Every row gives one point. Each copy is the shape, with its points in the same order, turned, moved and blurred by noise. Say if it was mirrored as well.

Shape:
-18, -18
-21, 50
8, -32
27, 27
-39, 4
34, 11
-48, 3
57, 18
Copy 1, 8 rows:
-9, 14
-16, -59
19, 19
32, -36
-30, -8
43, -20
-47, -8
60, -26
Copy 1 is: mirrored
Copy 2:
-21, -9
-11, 58
6, -22
31, 22
-40, 8
34, 11
-51, 4
54, 26
Copy 2 is: only turned
Copy 3:
-1, -16
-34, 41
24, -14
15, 49
-34, -10
33, 38
-36, -9
45, 51
Copy 3 is: only turned
Copy 4 (8 x 2):
-23, -18
-44, 48
5, -26
8, 39
-52, 0
17, 27
-57, -3
36, 39
Copy 4 is: only turned

Shape (7 x 4):
0, -44, -5, -2
-11, -41, -36, 1
-35, -8, -7, -4
16, 56, -26, -26
11, 42, -4, -25
6, 40, -16, 2
-39, -33, -15, -27
Copy 1, 7 rows:
7, -38, -10, 10
24, -32, -37, 22
33, 0, -1, 18
-6, 60, -35, -17
-7, 48, -15, -20
-8, 45, -22, 12
52, -23, -11, 0
Copy 1 is: mirrored
Copy 2, 7 rows:
-7, -44, 18, 0
-10, -47, -10, 16
-15, -3, 5, 23
50, 34, -32, -12
44, 28, -6, -11
16, 24, -23, -19
-3, -26, 13, 42
Copy 2 is: mirrored
Copy 3, 7 rows:
-2, -30, 20, -19
24, -35, 0, -14
18, 10, 15, -1
-27, 41, -55, -8
-31, 40, -29, -12
-21, 25, -31, 14
33, -1, 20, -29
Copy 3 is: mirrored

Shape:
2, -10, -17, 12, 6, -19
-1, -22, 20, -29, 18, 5
6, 21, -16, 11, 15, 20
16, 0, 8, -13, -27, 8
24, 10, 12, 12, -15, 17
-16, -27, 14, 2, 6, 29
29, -7, 25, -33, -19, 33
29, 1, 4, 25, 23, 0
-25, 3, -12, -8, 6, -22
-18, -22, 22, -5, 0, 10
2, 13, 0, -3, -18, -25
6, -8, -7, -25, 20, 11
Copy 1 (12 x 6):
-1, -4, -21, 9, -5, -14
-6, -30, 17, -19, 26, -1
10, 12, -16, 15, 24, 21
22, 7, 11, -24, -5, 6
35, 17, 15, 2, 4, 10
-7, -27, 23, 7, 2, 23
32, -5, 31, -41, 17, 18
25, -1, -3, 24, 24, -13
-30, 1, -18, -5, 6, -9
-12, -17, 31, -5, 0, 8
-3, 23, -6, -14, -7, -18
2, -23, -13, -16, 26, 10
Copy 1 is: only turned
Copy 2:
18, 4, -11, 13, -5, -11
-1, -25, 14, -32, 5, -5
20, 25, -10, -11, 14, 23
5, 17, 13, -28, -30, -2
23, 23, 18, -16, -23, 20
-14, -20, 5, -10, -6, 28
6, 3, 23, -60, -30, 13
47, 2, 10, 2, 2, 15
-10, 11, -7, 7, 13, -23
-18, -16, 18, -7, -7, 9
7, 29, 13, 0, -12, -25
9, -7, -10, -33, 9, 0
Copy 2 is: only turned

Shape:
13, 15, -32, 4, -38, 1, -19, -28
-26, 3, 2, 18, 8, 13, 10, 6
19, 27, -6, 29, -33, 11, -18, 13
38, 36, 26, 18, 16, 19, 3, 27
6, -11, -11, 7, -45, -24, -21, -21
-7, -8, 15, -4, 5, 22, -4, 5
-10, -21, 13, -34, 2, -7, 19, -20
-5, 11, 21, 3, 8, 11, 5, 24
7, -7, -28, 1, -13, -8, -21, 0
-14, -4, 6, -3, 25, -17, 37, -11
4, -5, -12, -38, -17, -25, 3, -11
19, -21, 2, -13, 5, -11, 14, -7
-4, 11, 10, -1, 12, 4, -28, -4
Copy 1:
15, 0, -14, 35, 2, 32, 6, -36
-6, -5, 28, -4, -4, 19, 4, 23
12, 28, 11, 44, -29, 10, 14, -4
12, 60, 15, -9, -29, -6, 14, 18
1, -19, -11, 34, -1, -6, 10, -31
-7, -1, 19, -19, -20, 9, -5, 1
6, -32, -1, -38, 9, 2, -3, -11
7, 11, 27, -13, -16, -6, 3, 20
-4, 6, -10, 20, -2, 9, -18, -15
-5, -12, 0, -30, 26, 0, 12, 24
19, -18, -16, -10, 14, -9, -15, -26
-3, -4, -23, -21, -5, -7, 2, -8
-14, 23, 29, -3, 1, 4, -10, -15
Copy 1 is: mirrored
Copy 2, 13 rows:
33, -17, -18, 5, 3, 7, -30, -35
-23, 26, -13, 16, 6, 12, 6, -7
38, 32, -9, 10, 2, -15, -23, -20
36, 47, 18, 16, -7, 0, 2, 34
18, -23, -1, -3, -2, -29, -19, -40
-8, 18, 2, -15, -3, 7, 11, 2
-16, -27, 1, -15, -29, 7, 34, -11
-4, 33, 1, 7, -14, 1, 8, 14
10, -16, -17, -4, 9, -14, -27, -6
-21, -14, -5, 28, -16, 9, 36, 5
3, -37, -11, -9, -34, -3, -6, -7
12, -21, -9, -1, -10, -10, 26, 11
-4, 2, 23, -2, 4, 8, -18, 4
Copy 2 is: mirrored
Copy 3:
0, -23, -25, 15, -4, -43, -27, 4
-20, 2, -19, -3, -12, 2, 20, -24
-9, 21, -28, 16, -25, -35, -15, 14
-3, 58, -4, 29, 2, 14, -4, 13
-11, -25, 5, -3, -11, -54, -12, 19
-13, -1, 4, -1, -16, 17, 9, -4
-22, -39, 26, -3, 17, 13, 11, -3
-24, 25, -3, 0, -5, 13, 8, -2
4, -11, -10, -19, -4, -31, -12, 7
-22, -3, 13, -1, 33, 4, 30, -27
-23, -29, 6, -17, 23, -13, -14, 11
5, -14, 15, -1, 22, -3, 10, 11
-7, 14, 12, -5, -10, -4, -19, -12
Copy 3 is: mirrored
Copy 4, 13 rows:
13, -37, -20, -22, -31, -5, 13, -37
-11, 4, 11, 16, -11, 2, 23, 8
23, -10, -19, -6, -47, -2, -10, -1
23, 30, -2, 2, -21, 38, -29, 7
3, -30, -14, -10, -18, -37, -5, -42
-8, -10, 23, -2, -2, 7, -2, 6
-40, -8, 21, -12, 22, 1, 3, -31
-5, 19, 9, 2, -4, 8, -6, 16
13, -30, -17, -5, 3, -11, 6, -16
-31, 20, 7, 17, 17, 10, 20, -28
-19, -14, -15, -30, 21, -10, 2, -36
-16, -11, 0, 5, 19, 9, -14, -29
23, 0, 23, -10, 0, -3, 7, -9
Copy 4 is: mirrored

Shape, 12 rows:
-6, 4, 7, 42, -6, 26, 8, -27, 18
2, -13, 2, -7, -8, 31, -40, -10, 2
6, -39, -13, -15, -22, -33, 6, -8, 19
-19, 11, 45, 27, 24, -24, 2, 19, -6
3, -16, 5, 2, 36, 0, -6, -34, 2
15, 16, -4, -10, 6, -3, -26, 23, -3
15, -12, 21, -5, 0, -10, 4, -34, 16
-5, -18, 18, 36, 30, -22, -52, 15, 22
-33, 4, 40, 10, -22, -30, 9, 10, 12
-6, 16, -7, -5, -12, 13, -35, -21, -4
-16, -8, -6, -3, -2, -5, 11, 21, 27
16, -6, 0, -2, 15, -27, 8, 20, -24
Copy 1:
-22, -8, 25, 5, -31, 19, -19, -38, 8
-6, -5, 18, -46, -25, 6, -29, 5, -14
-12, -4, -10, -24, 16, -30, -10, 0, 41
-12, 4, 24, 44, -18, -15, 14, 21, -16
2, 18, 45, -6, 12, -4, -20, -12, -1
9, 22, -13, -14, -19, 3, -12, 20, -17
-7, 18, 33, -15, -13, -20, -6, -14, 23
-19, -3, 22, 23, -13, -18, -56, 38, -10
-41, -10, 3, 19, -25, -31, 24, 10, 3
-10, 9, 2, -34, -25, -7, -21, -15, -30
-30, 4, -12, 1, 5, 10, 0, 13, 15
28, 6, -4, 11, 8, -10, 7, 16, 0
Copy 1 is: only turned
Copy 2 (12 x 9):
5, 16, 33, 40, 25, 10, -10, -9, -10
-20, -3, 8, 3, 2, 18, -47, -17, -28
33, -17, -7, -14, 10, -30, -28, 17, -37
7, -19, 46, -13, -8, 5, 17, 3, 31
3, -2, 21, -25, 44, 8, -10, -17, -18
0, -10, -10, -18, -4, 15, -38, 1, 19
34, 8, 18, -14, 15, 5, -13, -13, -27
-9, -27, 60, -20, 16, -12, -49, -9, 17
21, -2, 34, 2, -32, -25, 10, 10, 2
-16, 10, -6, 5, -1, 1, -30, -30, -5
3, 2, 12, -3, 4, -11, -20, 39, -4
20, -36, -10, -21, 12, 10, -4, 10, 15
Copy 2 is: mirrored
